Each point is reached from the start by the listed moves, each made once or not at all, plus a little noise. Say if it took an odd or an even number of moves. Then give how often each move was made.

Moves:
(1): [ 53 -16 -20]
(2): [ 12  60 -16]
(3): [24 10 56]
Start: [  2 -21  -8]
Points:
[ 56 -37 -26] => odd (1, 0, 0)
[39 49 30] => even (0, 1, 1)

Moves:
(1): [18 -2  2 -7  1 -3 -7 -3 13]
(2): [ 5 21 10 -1 -7 -3 -2  3 -6]
(3): [ 0 -8 18 -4 -3  1  2  9 -1]
(4): [ -7   0  12  23   9 -14 -12  -9   4]
(5): [-8 16  9 -3 22 -1  7  0 10]
(6): [ 6  3 -1 12 -1 19 -3  4  7]
(7): [ 7 -3  4  6 -2 -9 15  1  0]
(8): [ 3  4 -7  1  3 -6 -2 18  0]
(9): [-12   4   2  -1 -15  -1  -4   8  17]
Start: [ 5 -1  7 -1 -6 12  3  9 16]
Points:
[  8   9  50   7 -19  -9 -20  17  44] => odd (1, 1, 1, 1, 0, 0, 0, 0, 1)
[ 23  14  42   8  -2 -16 -19  28  24] => odd (1, 1, 1, 1, 0, 0, 0, 1, 0)
[ 29  13  32  20  -3 -18   0   3  24] => even (1, 1, 0, 1, 0, 0, 1, 0, 0)
[ -1  12  40   6  10 -12 -14  34  60] => even (1, 0, 1, 1, 1, 0, 0, 1, 1)
[-2 42 38 35  2 -6  2 35 46] => odd (0, 1, 0, 1, 1, 1, 1, 1, 1)

Moves:
(1): [20 -6 -4  0  2 -1 -2 -8 -5  1  1 -3  8 -3  1  0  4]
(2): [ 11  19  -8   1   4   4  -6 -20  -6  -9   1   6   3  -2   8  -2  -7]
(3): [ 16  10  23   4   9  -4   4   4   6   8   1   2  -1  12 -11  -4   1]
(4): [ 1  4 -2 16  0 -2  0  8 -1 -3 -1  9  2 -7 -7 10  1]
(5): [-5 -1 -6  1  8 -9 -3 -2 -3  2 -1  1  0  2 -2 -9  6]
(6): [ -1  -4  -1   7   2  10   6  -3   2   3   0 -13  -4   1   2  -7  11]
(7): [ -3  -4  -7  -7   0  -5  17  -5  -1 -10  -9   0  -4  -2   5  -4   7]
(8): [  0   8  -6   0   6  -3   3  24   5  -8   2  -6   2 -13   0   1  -4]
(9): [-6  2  6  7 -6 -5 -7 -5 17 -7 18 -6  3 -9 -6  2  3]
(10): [  1  -1  -7   6  12  -4   6  -2   4  22  10  13  -1 -15   5  -3  -7]
(11): [ 2 -4 -1 -5  2 11  3  0 -2 -5 18  3  5 -1 -5 -2 -5]
(12): [  3  -8  -6 -10   4  10  -4   3   8   2  -3  12  -5   1   4   3   2]
(13): [-3  5  4 -7 11  4  5 -1  2 -2 -8 -2 17  1 -4  0 -4]
(14): [ 4  0 -9  4 -1  1  5  1  5  4  0  0  7  4 -5 -9 -1]
Start: [  8  -4   3  -6   3  -3 -11   6   5  10  -8  -3  -6   7  -4   3 -10]
Points:
[ 60  11  -1 -10  32  23  -8   5  13   2  12  -2   3   2  -5 -10  -8] => odd (1, 1, 1, 0, 0, 1, 0, 1, 0, 0, 1, 1, 0, 0)
[ 16  -9 -19  -3  29 -23  12 -17  23  18   2   0  23 -16  -9 -20  -1] => odd (1, 0, 0, 0, 1, 0, 1, 0, 1, 1, 0, 0, 1, 1)
[ 27   9  -4 -12  35  -6   0 -21  28  13  26  27  -8  -6  -5 -17  -8] => even (0, 1, 1, 0, 1, 0, 1, 0, 1, 1, 1, 1, 0, 0)
[ 35   7 -16  12  32  12 -12 -22  25  17  10  13  17 -26  -1   5  -7] => even (1, 1, 0, 1, 0, 1, 0, 0, 1, 1, 0, 1, 1, 0)
[ 41  19   5  10  15  11 -16  -4  31   1  25  23   8   5 -25   1 -15] => odd (0, 1, 1, 1, 0, 0, 0, 0, 1, 0, 1, 1, 0, 1)
[ 37  -6  16   2  26   2   8   0  32   1  -9  -4  11   2 -20   3  15] => even (1, 0, 1, 1, 0, 1, 1, 0, 1, 0, 0, 1, 1, 0)
[ 44   2   2 -10  42   4   3  21  44  25  30   9  30 -16 -24 -10 -20] => odd (1, 0, 1, 0, 0, 0, 0, 1, 1, 1, 1, 1, 1, 1)
